Each row of a before or after table is a point. The points were changed in one or more steps. Then noise was added and the rows were shuffled. The steps act on how far a point lies along the listed directions, d1 being the first. Name the steps. A step turns or swaps two directions, mirrors them in a line or flattens them onto one, adds a multiple of one to another, or multiplies one. Angles are multiples of 10 degrees, from the lower direction toward the higher: turns from -170 to 170, lines from 10 to 170 but not 90. Use the fewest steps. Two steps may share a direction if one is a turn and the other turns, adds or multiplies; they go together, in the order done. Otherwise the lowest direction goes first.

Directions:
(1): [-60 -10  18]
(2): [14 17 59]
(3): [-14  60 -14]
Before (14 x 3):
[[ 19  -1   9]
 [  8   5 -21]
 [ -2  14  17]
 [  5   5  -9]
 [ 10  -9   1]
 [  1 -15   8]
 [ 19  19   2]
 [  2  -4  30]
 [  0   2 -14]
 [  8   4  -8]
 [-28 -12   7]
 [  8  38  -1]
 [ 16 -17  21]
 [ 17  16  -4]]
After (14 x 3):
[[ 20   3  -1]
 [ 40  -6  -7]
 [ 11   9 -11]
 [ 31   9  11]
 [ 41 -11 -14]
 [  4  11 -32]
 [ 16   1   4]
 [-21 -10 -25]
 [ 25   4 -23]
 [ -8 -20  -9]
 [ 11   4  10]
 [-13  11 -10]
 [ 35 -29   1]
 [-60  -3  15]]
Steps: multiply d1 by 2; turn d2 and d3 by -160 degrees

Directions:
(1): [-14  27  32 -25  11 -13 -52   0]
(2): [  9 -29  14  -5 -26   4 -13 -60]
(3): [ 18 -29   9 -19 -39 -33  -4  36]
Before (9 x 8):
[[-18  30 -28  26  48  31  20  13]
 [ 10 -16  20 -10 -11   3 -37 -35]
 [  5 -11  -6  13 -16  13  14  -3]
 [ 11 -18  15  -5 -15  -3 -11  -7]
 [  3 -10  -5   4 -14  31   1 -60]
 [ 18 -38 -22  12 -36 -13  20  -3]
 [-12  -1 -44  34  10  11  49  15]
 [-13  42   8   5  18  18 -22 -28]
 [ 13   6   4   7   5  -6  11  16]]
After (9 x 8):
[[  8 -12  -8  10 -20   4  17  10]
 [ 15  -3   8   6  -3 -10   9  10]
 [  0   9 -15  -1   0  22   8  -9]
 [  8  -9  11   3  -6  -3  -5   8]
 [  4 -28 -30  23 -23  -5  40   8]
 [-10   8 -23  18  24  27  11 -23]
 [ 22 -45 -22   5 -44 -27  23  31]
 [  2  11   6  -4  19   8 -29  -8]
 [-19  53   6  11  36  27 -20 -33]]
Steps: add -0.7 times d1 to d3; multiply d2 by 0

Directions:
(1): [-12 -24 -15  -8 -16  15  -8 -36  20 -23 -52   7  27 -14]
(2): [ 14 -10  26   2 -12 -43  26  21  -2 -23  -7 -33  41   0]
(3): [ 12  16 -13   2  19 -32   9  -5 -26 -26 -33  -1 -45 -30]
(4): [-39   5  10  33 -40  -9 -31  19  18  -9  -4 -22 -28  -4]
(5): [  7   5  17  28 -11   0  -1 -60 -17  -7  38 -13   6 -26]
(6): [  8  45 -22  32  16  -7 -17   9  18 -34   8  27  30   7]
Before (11 x 14):
[[ -7 -44  14 -29 -15  24  19   0   0  31  17 -13  18  22]
 [ -1 -15  11 -14   0 -10   5  15 -10   5 -11  -8 -10   3]
 [  4   4  -6 -11   1  22 -15   9  13   1  -9  24   0   8]
 [ -4  -6 -18  -3  13  10  -9 -11  19 -17 -19  21  12  -6]
 [ 12   2  -7  -9   8  10  13   2 -15  13   5   9  -3 -12]
 [-15  -7  20   1   8  -1  -1  32   3   0  -3  -2   2   5]
 [-14 -16  -4 -28  -9  23 -13  -8   4  24 -19  16  -6  11]
 [ -2   2  -5 -10   1  10   5  12  12  -6  -4  20  32   6]
 [-39   4  21  59 -60 -21 -35   7  20 -11   6 -35  -9  -6]
 [ -3   8 -19  -5   4   5   6  17  10 -20 -17   7  11   3]
 [  4 -19   3 -20   5   8   7  -5  -1  11 -30  16  -1  -3]]
After (11 x 14):
[[  5  -9   0  -7  19  -9   7 -19 -12  -5  -6   2 -27 -23]
 [ -4  11   0  18  -6  -3 -17  -7   6 -17   3   7  11  -1]
 [  1   4 -15  -2  -3  22  -4  -1   1  11   1  20   7 -10]
 [ 24   4  12  -8   9   4   5 -17 -17   1  15   6  -8 -11]
 [  1  44 -15  26  15  -5  -9  28  -1  -7  42  18 -13  18]
 [ -4  -2   0   3  -9   4  10 -23 -13  -6   6 -16 -13 -22]
 [ 22  32  -6   3  22 -13  -1 -14 -20  -4  11  19   6  -4]
 [-12  -1  25  20   4   2  -5   3  -2 -10  19  -6  13  -8]
 [ -7   3  10   2  -3   1   4  -8 -18  10  20   0 -26 -20]
 [  8  17  -3  14  12   0  -9 -17  -8  -7  -6  27  -8 -16]
 [ 10 -16  29   6 -24 -59  26  53  -1 -14 -19 -46  30   8]]
Steps: swap d1 and d3; swap d2 and d4; turn d5 and d6 by -170 degrees
